Rows are points. The last column is the point's height on a tilted bowl or saddle (a function of degree 2), plus a little noise. Along how many of its main directions does it bend up, bend down or stay straight?

Points (16 x 4)
[[-12   9  10   8]
 [ 21  20 -13 -24]
 [-11   7  11   8]
 [ 19  -9 -10  11]
 [  0 -23  -2  18]
 [-15 -25  -5   5]
 [ 22  -5 -24 -13]
 [ 38  24   1 -25]
 [-15 -12  51  -5]
 [ 33  24 -21 -47]
 [-30 -15 -37 -15]
 [ 50  31  13 -33]
 [  3  -6 -15   3]
 [-17  -9 -20   1]
 [ -6  -6 -60 -60]
 [-43  22 -27  27]]
Directions: 1 up, 2 down, 0 straight

Points (17 x 4)
[[  8  -3 -10  17]
 [ 13  29  15  23]
 [ 25   2 -26  21]
 [ -2  14 -25   6]
 [ 17 -14 -10  14]
 [-14  12  25  11]
 [  7 -60   1  -5]
 [ -1 -10  22  -8]
 [ 32  18  10  28]
 [-41   9  35  36]
 [ -6 -18 -30  18]
 [-39   4  -7  47]
 [ -2   3  11  11]
 [  9   2 -11  17]
 [ 30 -29  -9   4]
 [ 38  35 -11  60]
 [-20 -28  -9  43]]
Directions: 1 up, 1 down, 1 straight

Points (25 x 5)
[[ 23  16  19   4   1]
 [ -6 -21   5   6   3]
 [  2 -16 -42  16 -12]
 [-12  19  22 -14  29]
 [-20  -6 -15  -7  22]
 [ 27   3 -43  -6 -11]
 [  5  -1  -9  -6  -8]
 [  0   6 -28 -38  44]
 [  9  21  -2 -41  60]
 [ 18  14   7 -15   5]
 [-25   1 -17 -10  31]
 [ -4 -24 -12 -15  10]
 [-20  -9  14  30  38]
 [-19 -17  15   6  27]
 [ -6  14 -60  19   0]
 [ 22  30  -9   0  13]
 [-12 -25   8  -2  18]
 [-12  20  -3  16  11]
 [-16  40  16 -26  56]
 [-16 -11 -35  21   9]
 [ 20  18 -22   4  -1]
 [ -6 -25   0   4   6]
 [ -9  -4  14  34  31]
 [-12  -1 -28 -29  39]
 [ -6  -1  17 -33  52]]
Directions: 2 up, 0 down, 2 straight

Points (48 x 7)
[[-27  -1   8  10 -16  37  36]
 [-30 -31   4  30  -6 -13  47]
 [ 27  26  22 -15   2  22  20]
 [ -3 -38   6  34  11 -23  54]
 [  0   3  23  17  14 -13  26]
 [  4 -14  -4  14   2  38  30]
 [ -5  -5  12 -16   8  14  18]
 [  3  30   1  -4 -19 -20   8]
 [-35   1   0  -1  34 -15  51]
 [  7 -19 -10 -11   6  56  49]
 [-14 -11  -1   7 -24   5  22]
 [-20 -33   5  -4  12  17  34]
 [ 21  -9 -25  22 -20  25  27]
 [-28 -15 -26 -30  27  11  51]
 [ -5  32   4 -18   1  -1  11]
 [-15 -20  28   7   1   2  27]
 [ -8  13  21 -13  10   5  21]
 [ 45  31  27  14   4 -12  27]
 [-12 -12   5   1 -35   8  29]
 [ 12  10 -35  -9  14  -6   0]
 [ 23 -10 -26 -13 -34  18  21]
 [-22  12 -14 -14 -20  -9  23]
 [ 39 -22  33  16 -23  -9  36]
 [-21  -3  -6  -7  -4  11  22]
 [ 11  18  29   6  10 -16  21]
 [-45   3   5  33  16  -6  48]
 [-22  60 -14 -20   1  11  22]
 [  1  35  29  20 -37  16  43]
 [-29  10  -9 -11 -14  15  26]
 [  7 -28 -15  16   7 -27  39]
 [  3   2 -46   5  19  -3  16]
 [  1  15  -8  24  13   0  17]
 [-11  17  -9  23  -9   6  14]
 [ -7  18  -2  -5  17  -8  13]
 [ 14  29  14 -21   0 -16   5]
 [ -9 -33   5 -15  16  23  32]
 [-21  -1  18  16 -34  11  31]
 [  5  -8  26  11   7  10  21]
 [ 20   3  -5  -8  23  34  22]
 [  1  -2  35  28  -2 -18  37]
 [-17  -1 -21  11 -27  -8  22]
 [  1 -18   7 -21 -43  -5  38]
 [  2  26  -5  14  19   4  15]
 [ -9   2 -17  -8  20 -37  35]
 [ -8   3 -35  -1  -7  31  18]
 [ -1  14  -4   4  -9   8   8]
 [  2   7   4  35  42  21  55]
 [-13 -29  36  56   5  21  60]]
Directions: 4 up, 0 down, 2 straight

Points (47 x 7)
[[ -4 -42  17  22 -30  60 -52]
 [ -5 -17   0   3   6  24  -3]
 [ 15 -45 -55  -6  -4  16  -9]
 [-15 -22 -37  53 -23 -15 -15]
 [  5  39   5 -27 -11  31  12]
 [-32   9 -18 -20  16  22   1]
 [  8 -21  14 -13  -2 -15  -1]
 [  4  -6 -34  45   3  11   4]
 [ 10  -6   5  11  18  15 -10]
 [ 28 -14  33  19  28 -15 -26]
 [-21 -19  -1  -7  22  18 -10]
 [ -6  -8 -12   4 -29  -9  -4]
 [-31  14  18 -12   8   4  -4]
 [  7  -3   6  31   5 -21 -10]
 [  9 -18  12 -11   7  -8  -3]
 [ -7  10   3  -2  -3   8   9]
 [ 10  11  23   7 -24 -12  22]
 [-13  23 -15  14   7   9   6]
 [-24  -5   0   7   4  13   2]
 [ -6  -6 -13  13  49 -20 -24]
 [  5  20 -20  -1 -34   2  -2]
 [ 30  35  19   2   2  12  -2]
 [-28  -2 -50 -19   0   7  14]
 [ 41 -12  14  22 -11 -24 -11]
 [ -6  34 -21  -1   7  24   3]
 [ -6 -12  10   5 -21   2   3]
 [  2  19   8  -5 -31 -26  21]
 [  9  10  20 -18  -4  11  11]
 [ 10   9 -20  -7 -16  40 -13]
 [ 16  13  38  -7  22  -8 -10]
 [ -2   3 -11  -3 -10 -29  -1]
 [-50  -9 -21  -1 -23 -13  -8]
 [ 11  13 -30   6 -18 -13 -11]
 [-44 -41 -32  14  23  -3  24]
 [ -6 -49 -26  18  19  31  23]
 [-12  -6  16  19   6 -20  -8]
 [ 36 -19   5 -23  -8  -9  -7]
 [-21  -3  45  14 -20 -22   5]
 [-12   8   3   9 -18 -14   9]
 [-23  34  16  21   4   6  -3]
 [ 15   1  10  22  -8 -16  -1]
 [-14  -4  26 -32 -21  17   6]
 [ -6  42 -16  23  10  22  -8]
 [ -1  16 -10  16  -7   5   5]
 [-16 -28  -9 -16  14 -19 -13]
 [  6  -8  26  -9  52   2 -60]
 [ -1  26  40  19  -7 -11  15]]
Directions: 1 up, 4 down, 1 straight

Points (66 x 9)
[[-36 -25 -18 -13 -26  -4  22   3 -13]
 [ -1  -9 -15  21  14  -9  -1  60 -41]
 [ 31   6 -13   7  -8  33   3  38 -60]
 [  5 -18 -15  -7   6 -14   4  15  -5]
 [ -1   4  -2  12  -8  -4 -10   8 -10]
 [  8 -23   0   7  -2  10  -3   9 -20]
 [  2  17 -13   4   1 -13 -12   5 -11]
 [-34   3   2 -12  -8 -24  26 -11  23]
 [ 27   0  49   5 -11 -26  -6 -32 -49]
 [  5  10   0   4  -2  33 -12  22 -30]
 [  4   6  11   2  27   3   5   7  12]
 [ 20  29  34  43   4  12   1 -16 -17]
 [  7  11  38  30 -29 -31 -18  14 -56]
 [  7   9  -4   1  -7   7 -10   4 -14]
 [  7  -1 -28   1 -28 -16   4  18 -27]
 [ 13 -12  17   0  55 -24 -10  -1  -2]
 [-27   8  -3   3  14   4  12   6  17]
 [-15  23 -51  36  15  -6  20  -1 -19]
 [ -4  -5 -37  31  -1 -14 -10  19 -30]
 [ 10 -30  20  21   3  -5 -20  -7 -27]
 [  7   3   6   1  15   4  -2 -26  -4]
 [  4  13   8  18  18  -9  -5   6   7]
 [ 13  11   5   2  49  15 -16  32 -25]
 [  2   2  -7   2   7  24  12 -13  -3]
 [  6   6  18 -40 -12 -29 -24   7 -33]
 [-26 -10  19 -21 -24   1  24  20  -5]
 [ 11 -10   6 -13 -27 -25 -29  18 -27]
 [ -6   8 -22   6  11 -18  18   3  19]
 [ 19  -9  13  -7  -7 -26 -41  -1 -32]
 [ -3 -24  14  39 -28   3   0  16 -54]
 [ 41  12   0  10   3 -34   7  21 -39]
 [ -5 -21 -16   2   5  11  -8   6 -18]
 [-11 -35  24  29  17  -3 -11 -21 -19]
 [-10  22   2  14  22 -16  16   9  21]
 [ 25   8 -27  12  40 -11   9  -9  -6]
 [-13  35 -10   5  -4  -5  21  -5   3]
 [  0   1  13   1 -43 -17  -7  26 -31]
 [ 21  32   8 -35 -13 -30 -10  -4 -41]
 [  1   5  12   9 -11  -5 -21 -23 -23]
 [  0  20 -20  -3  -4  -1  18 -22  -5]
 [ 20   1 -12  25 -10  23  -2 -10 -35]
 [-19 -14 -14 -25  -2  -5 -34   7 -32]
 [-16  -7   2 -14 -18 -19 -11  17  -7]
 [  7   4   3   7  13   2  12  17   4]
 [ -1  -1  12 -21  15  15 -20 -12 -25]
 [  3  26  20  -5 -24  37  -8  10 -34]
 [-17  18 -42   3  -2  -5   1  31 -31]
 [ 27   8  -6   9 -19 -35 -33  31 -50]
 [-13   6   6  -6 -12   7 -12  -6 -14]
 [  1  -6  18  19   0 -16  11 -27  -4]
 [ -2  16   8 -34 -19  33  21   0 -15]
 [ 21  -7  15 -18  27  -4  12   3 -15]
 [  7 -15  -1  -1  24  11   1 -25 -13]
 [ -1  11 -17   5  -7   9 -10   5 -21]
 [  9  -4  25   1  18 -20 -24  -4  -9]
 [ -3  17  -3   2 -13  -6  -2   8  -9]
 [ -5   2  22 -13  -4 -12   2 -19  -3]
 [ 12   3 -25  -7 -10 -20   5   7 -12]
 [ 32   2 -23 -14  25  19 -11  21 -49]
 [-34 -16   5   6  -2  -6  -6  10  -2]
 [-10 -21  11   5 -25   0  -4 -29 -37]
 [-40 -20   4  10  16   6  10 -15   6]
 [-24 -36  17 -14   5   7   9   5 -21]
 [-28 -17   6  29   5 -16  38  12   8]
 [  3   8  -4 -18  -4  -7 -25  23 -25]
 [-14   0 -26  -9  26   7  14   4   8]]
Directions: 0 up, 5 down, 3 straight

Points (61 x 9)
[[-10   7   8  -8  -7   9  16 -24  -2]
 [-13  11   3  25  19   5  13   9  24]
 [-21  42  11 -15  -7   7  13  14  20]
 [ 13 -30   0  18   4 -16  -7 -23   2]
 [ 36 -18  -3  37  -7  21  29   0 -48]
 [ 21  16  -7  -1 -17  -5   2 -11  15]
 [-19 -14   1 -12  -4  -5  -4  12   7]
 [ 16  11  21  -5  -5  11  14  -2   1]
 [ 38  25  18  11  10   6  -2   3  -8]
 [  2  -3   3   1  31  19 -23  -8   8]
 [ -6  -2   1  13  -7  -8  -4  -7  12]
 [  1  -1 -18  25   0  39 -25  33 -12]
 [ 11 -17  -6 -12 -22  16  -3   1  -6]
 [-14   8  20 -11  28  -4 -10  10  12]
 [ 17 -39  15  18  -1  36  37 -10 -40]
 [  2  44 -24  -8 -51 -12 -16   4  19]
 [  2 -38 -19   4  -3 -20  15  26 -13]
 [-17  -8  -7  -7   9  25 -17  28   7]
 [  5  22 -17  32   9  -9  -3   9  13]
 [ -8   7  13   0  38  31  15 -22   1]
 [-24 -12   8  13  19 -16 -11  -2   5]
 [ -7   8  11 -13  -9  12 -28   3  11]
 [-12 -30  -2  11   0 -32  12 -26   8]
 [ 33   5  10 -20  40  37  -9 -11 -42]
 [  7  10  -2  -5  12  18   0  -7   5]
 [ 50  -1  19  25   3 -11 -32 -27 -34]
 [ 33   9  10  20  26 -21   7  17   1]
 [  8 -52  -7   1 -15  18  -4  28 -42]
 [ 24  11  17  17  36  19 -12   5  -1]
 [ -7  16   7 -37  20 -15  -3 -10   4]
 [ 12 -12   8  -4  -8  -3  -6  -3   4]
 [ 57 -16  13 -31   0  -5 -41 -11 -60]
 [ 16   3  36 -52 -34  -2  46 -10  36]
 [ 13  15 -31   2  -4  -6  18 -15   7]
 [-12 -27  32 -21  -9   5  -6  -1   8]
 [-23  -4  16  -4   1 -20  38  12  19]
 [ -9  28   3  10   4  17  29  17  13]
 [ 28  13   9 -21 -20   1 -37 -13  14]
 [-11  -1  32 -32  11   7 -41  -5 -22]
 [-29  16   3 -31  19 -23  21 -13  -9]
 [-27 -29 -26  -9 -14  10  14  24 -23]
 [ -6  -3  -6  24  -3  25  15  15   0]
 [ 13 -12 -38  16  11  14 -42 -15  19]
 [ -1 -25  60  21 -21   2  -9  16  28]
 [-25  20   2 -10 -23  -3  32   5   1]
 [-23 -19   0  24 -36  32 -19  -7  28]
 [  4  17   8 -20 -20 -23  13  13  38]
 [-25  16   0  11 -33  30  18  20 -14]
 [-11  27   7  51  24 -25   4   7   6]
 [ 10 -12  24  32  29 -15  -7 -24 -17]
 [ -2   2 -40 -37 -19   6 -42  26 -17]
 [  1 -21  16 -36   8  35   0 -23 -43]
 [-10  13 -20 -26  29   4  36  25  33]
 [-14  -1  18  17  14  14  17  32  30]
 [-31  -2  -7 -27  11   0   4   2   1]
 [  7  -6   1 -22   9  18 -25   2  -8]
 [ 28  -1 -19 -15  10  30  12   5 -31]
 [-12 -12  13   9  -4 -16   5  -6  11]
 [-26  20  12 -18  -1 -36 -32  29  -6]
 [ 31   3  11   8 -19   4   3  41 -12]
 [ -8   2   1  22 -51 -20   8 -19  29]]
Directions: 3 up, 4 down, 1 straight

Points (62 x 9)
[[ -9 -31   0  11  22   5  -8  -2 -30]
 [ 14   0  -4   1  12 -16  17 -23  -1]
 [  2  18 -12   2   3   7   7  -8   5]
 [ 52  15 -18 -33   4   4 -15   2  57]
 [-10   0  10  18   6 -21  -8 -22  -8]
 [ -3   7 -23 -13  -8   9  16 -16  -2]
 [-15 -37 -21   4  10 -24  -2  24 -39]
 [  6  24   1   4 -10  -1  16  21   4]
 [ 15   6  -6   7   0   1 -15   2  18]
 [  3   5 -18  -9   5 -11  -1  -1   4]
 [ 20 -16  -1  -6  22   2  10   6  -5]
 [ -5 -20  -3   6  15  13  -2 -10 -15]
 [ 17   4   3  -5 -37  15 -10  12  20]
 [-35  -4  -7   7   1  30  10  32 -11]
 [ -9 -12 -18 -43   7  -6   5 -11 -25]
 [  5  37   4  12   9  -5   0  -2   5]
 [  0 -13  -8 -10   0  -9   8  11  -2]
 [ -1  15   5  -6   0 -36   5   8  -9]
 [  2  14  10 -13  37  -1 -16 -14 -22]
 [  7 -14 -17  20   3  -9   7  -8   5]
 [  6  29  -4  10  16   6  11  -6   4]
 [-10  33   9  -1  13  11   3 -19 -13]
 [ 23   0 -10   5  21 -12  13  17   6]
 [-13 -15 -21  13 -15  -7  -6 -60 -60]
 [-28 -23 -17 -25   4  -5  -6   1 -36]
 [  6   8  13  21 -10 -15 -23  16  15]
 [ 24 -16   2 -14   3   8 -13 -12   2]
 [ 15  27 -25 -20  19  -1 -25  11  10]
 [  8 -15  19   2   4 -21   2  29 -22]
 [  2  22  -6 -30  -3  36  -8 -14 -28]
 [  7  -6   1  51  28  -7 -11  24 -10]
 [-21  -3  40 -23  11  -9 -14  -2 -58]
 [-16  -5 -18 -28 -24   9  -7 -18 -24]
 [ 18 -11  18  -3 -19  -8  -7 -11  10]
 [-21 -18  11  27   8 -13 -17   2 -15]
 [ -5  17  19   7  -9 -10 -32   7  -3]
 [ 31   3   1   0  -1  13 -13  16  21]
 [  7   4   0 -25   3  -8 -38 -20 -17]
 [  9   6  -2  -9   3 -23  -5 -22  -2]
 [-36 -13   8  -5 -29 -13   0 -14 -10]
 [ -6 -19 -21 -17  -1  -8 -18   1 -15]
 [ 14  12 -25 -12  36 -11  13   7   0]
 [ -7   8   0  20   1  -1   4 -22   4]
 [ -3  -9 -13   4 -20   4  28  -4  14]
 [ -9 -17  18  -2 -14   0   5  -3  -4]
 [  1  -8  36  19   7  -2 -22 -21 -21]
 [ -7  -9  10  -5  17  28 -14 -11 -31]
 [ 20  -6  13 -15  21  11  -3   0 -12]
 [ -3   5   6  -1   9   5  10  45 -31]
 [ 13  20   9 -13  -7  -3   0 -10   4]
 [ 34  -3   7   8 -18 -11  14   9  29]
 [-11 -13   8  39 -10  19  -3  19   8]
 [ 19  -6 -11   2  13 -17 -31  -6  13]
 [-14 -27  -6   1   1  -8 -12   2 -19]
 [ -9 -25   2  19  -2 -20  -5  -3  -8]
 [ -3 -20  -3 -10  -5   4 -13  -8 -12]
 [  2 -14 -28 -18   4   5  -3  32 -10]
 [ 18  29 -19  -5  18   7  -7   7  13]
 [ 15   3   6  11  -7  -6  -2  -5  18]
 [ 26   2 -17  13   9   5  12  -5  17]
 [  5  -5  -4  -5  -2   3 -13  16   2]
 [ -4   8   6  16  13 -11   4   1   1]]
Directions: 1 up, 5 down, 2 straight

Points (73 x 9)
[[-20  19 -29   5  -4 -18  17 -25  -2]
 [ -2 -10  14   9  41   4  25  18  -9]
 [ 33   2   5  -8  13   0  -4  40 -19]
 [ -4 -40  -9  33  -6   2  -2  11   5]
 [ 12   8 -23   6  -7   0  29  -6   5]
 [-12  13  13  29  35  -4   6  22  -4]
 [ 10  21  35 -31  21 -45 -27  17 -60]
 [-13   2  31  -1  20 -19 -28  -7 -31]
 [ 25 -28 -18  -1  11   9   4  -9  -3]
 [ -4 -43 -11  18  10 -18  22  14  -4]
 [ 22 -11   5 -60 -50   6  28 -16  -7]
 [  3   7  -4  11  10  -2  39  11   0]
 [  6   5   3  33  13  30  46   1  -1]
 [  4  21  11  11  31   1  46  20 -16]
 [-54 -13 -16  -6  -7  11  12  -6 -11]
 [-19  18 -10   2  13 -15  -7  22 -14]
 [-24 -30  -3 -12 -19 -52   7   8 -42]
 [ -2  43 -35   0  10 -28   5   0 -19]
 [ 11  -2  12  -9   8  -8  33 -38  -2]
 [  5  11 -31  19 -32 -28   2   1  -7]
 [ 31 -45  -7   5   1  16  39  10 -16]
 [-28  30 -24  41 -12  27 -22  -8  -5]
 [  4 -13   5 -14 -10  35   9   0  -3]
 [ -9   9 -16  13  16  39   0  16   3]
 [  8   9  -7   3  30 -26  -3 -10 -13]
 [-11  13   7 -22  17  -2  21  17 -17]
 [ 18  13  17  13  26 -10  22   6  -9]
 [  6  -3 -13   3  -9 -24  11  26  -6]
 [-16 -22   6 -22  -4   4  19 -18  -6]
 [ 36 -16  -4 -11  18  14 -34  13 -26]
 [ 13   9 -20  23 -42  10 -13  16  -1]
 [ 29   6 -10 -21 -40   4 -18  -1   0]
 [ -6  -9   6 -13   6   7   6 -43   5]
 [ -2 -24   5   6   5  27   7 -10  -1]
 [ 19 -20   8  -3  -6   7  -8   2  -4]
 [ -7 -22 -14 -16   4   3  15 -11  -2]
 [  7   7  -5 -15  -3  -8 -21 -30   8]
 [-39 -13 -11 -33  12   0  21  -9 -18]
 [-15  20  -5  31   5  10   9   0   5]
 [-20  18  11   8   3  11 -22  -8 -10]
 [ -4   7 -20   0  -5  11   7 -18  10]
 [ 23   6  16  22  10  26 -18   3  -9]
 [-27  -3  -3 -12  30   2  10  16 -15]
 [ 16   4 -21 -43 -10 -16 -14  -8   3]
 [-22  -7  -9   2 -22  12   4  37  -2]
 [ 10 -28  39   3 -16 -17   9  18 -23]
 [-21 -19  10   4  -1 -33   6   7 -17]
 [ -5  -2  11 -14 -23  38   1  -1  -4]
 [-11  20  24 -19   9  12 -42   1 -29]
 [ 13  11  17  24  29   1 -31   4 -23]
 [-24   4   8 -31   3   0 -15 -23  -3]
 [-10  16 -18  -2 -14  -3 -25   7  -6]
 [  0   9 -39 -22   4 -14  38   9 -15]
 [  6 -11  32  22  -8  12   0  21  -4]
 [ 14  16 -17  15 -20 -13 -29  -5  -7]
 [  7  -9   1 -10 -15  -2 -27  12 -12]
 [-42 -12 -18   6 -16   4  39  45  -7]
 [ -2 -14   1   9  23  17 -15 -14  -6]
 [ 12  24 -14 -11 -14  -3   1  22  -6]
 [ 20  -6  28 -31  27  -4  27  22 -32]
 [ 10  25  34  33   4  24  12  -6 -14]
 [  6 -16  12  -7   0  15 -14 -19  -2]
 [ 46   1   9  19  -5 -26 -13 -20 -12]
 [  1  38 -11  19 -23  15  28 -19  -5]
 [ -7  -3  -5 -11   0   6 -12  18  -5]
 [-14 -21 -19 -21 -27 -32  43 -11 -28]
 [  4 -16   1 -13  -8  -1  15 -36   6]
 [ -4  22   8  14   1  20   1   8  -1]
 [  5 -34   1  30   4  23  14 -21  -2]
 [  5  -7   1   3 -16  -7   4  13  -1]
 [ 38 -22  -1  18   2   2  16  14  -1]
 [ -4  35  -2  -9  18  16  21 -26  -7]
 [-14  10 -41  -4 -24 -19   6   8  -8]]
Directions: 1 up, 7 down, 0 straight
